Each row of a before or after table is a point. The points were changed in one or more steps. Then noise was added and the rows were shuffled. The steps act on how far a point lies along the listed directions, d1 being the first. What was done? A step turns or swaps two directions, mirrors them in a line or flattens them onto one, adds a multiple of one to another, or multiplies one. Angles are multiples of 10 degrees, from the lower direction toward the higher: turns from -170 to 170, lines from 10 to 170 but not 90. Use the fewest steps. Two steps may share a direction if one is a turn and the other turns, adds or multiplies; they go together, in the order done. Otherwise the lowest direction goes first.

Directions:
(1): [-30.8  12.6 -16.8]
(2): [ -4.1 -32.8 -17.1]
(3): [-20.6 -12.3  28.5]
Before:
[[-2.8 -9.5  3.1]
 [-3.8  1.8  3.3]
 [-8.5 -5.6 -0.7]
 [ 6.1 -2.8  5.7]
 [-5.2 -2.4 -2.1]
 [-0.1  0.3 -6.1]
 [-4.2 -4.3  2.5]
 [ 1.8  0.3 -6.6]
 [ 0.9  1.0 -6.5]
 [ 4.8 -1.5 -0.4]]
After:
[[ -4.4  -6.8   9.8]
 [  8.3   4.3 -15.9]
 [ -1.7   5.3   9.1]
 [  3.4   6.8  -4.4]
 [  5.5   3.4 -13.3]
 [-17.5  -2.3  14.1]
 [-11.9  -5.8  11.0]
 [-15.9  -8.7   8.2]
 [  8.3   6.1 -16.0]
 [ -7.0  -4.5   0.9]]
Steps: swap d1 and d2; multiply d3 by 3

Directions:
(1): [-10.8 -24.3  -5.5 -42.1  15.3   5.4]
(2): [-14.4   9.8  46.7  -3.4   7.1  15.2]
(3): [ -8.3 -21.3 -10.2  24.7  11.5  37.4]
(4): [ 18.1  34.1 -12.6 -11.2  24.6  19.8]
Before:
[[-2.1  0.7 -1.7  3.7 -3.4 -0.5]
 [-0.3  9.1  4.8  3.3 -4.0 -1.3]
 [-2.1 -1.1  9.2 -3.1  4.2  3.6]
 [-0.3 -7.4  2.7  1.8 -3.2 -0.1]
 [ 5.9  2.6 -2.3  1.5  1.1 -4.4]
 [ 4.7 16.0  4.7  1.6 -1.4 -2.3]
 [-1.8 -3.7  1.0  1.9  1.3  2.7]
 [-1.0 -6.7  1.6 10.0 -4.2 -2.4]
 [ 2.4  4.1 -3.7  4.5  0.4  2.8]
 [-0.8  6.7 10.9  4.1 -0.8 -1.5]
 [ 0.6 -7.2 -7.4  7.1  2.3  5.0]
 [-2.2 -5.8  0.8  9.0 -4.3  1.7]
 [ 0.9 -1.1 -0.2  4.2  1.1  1.7]]
After, 13 rows:
[[  3.7   6.5   0.0  -8.1   1.3  -3.5]
 [ -3.3  -1.7  13.9  -0.7   1.1   1.2]
 [  5.5   3.6  -4.9  -2.0  -3.4 -11.7]
 [  4.7  -1.5  -5.1   4.6   3.0   1.5]
 [ -0.2   0.6   3.0  -2.1  -0.3  -3.7]
 [  0.0   6.5   1.9   9.7   3.6  13.6]
 [  2.4   2.4   1.0   0.0   0.6  -2.3]
 [  5.3   5.0  -2.4  -9.7   5.0  -3.8]
 [  2.9  -0.9   1.8  -7.9   1.2  -1.3]
 [  3.2   5.1  -3.0   4.3  -1.6  -0.7]
 [  0.0   4.3  -3.4  -2.7   0.0   0.8]
 [ -1.3   6.6   9.5   0.9   7.0   8.5]
 [ -1.4   6.8   1.8   1.8   2.8   9.2]]
Steps: turn d3 and d4 by -160 degrees; turn d1 and d4 by -70 degrees; multiply d2 by 1.3
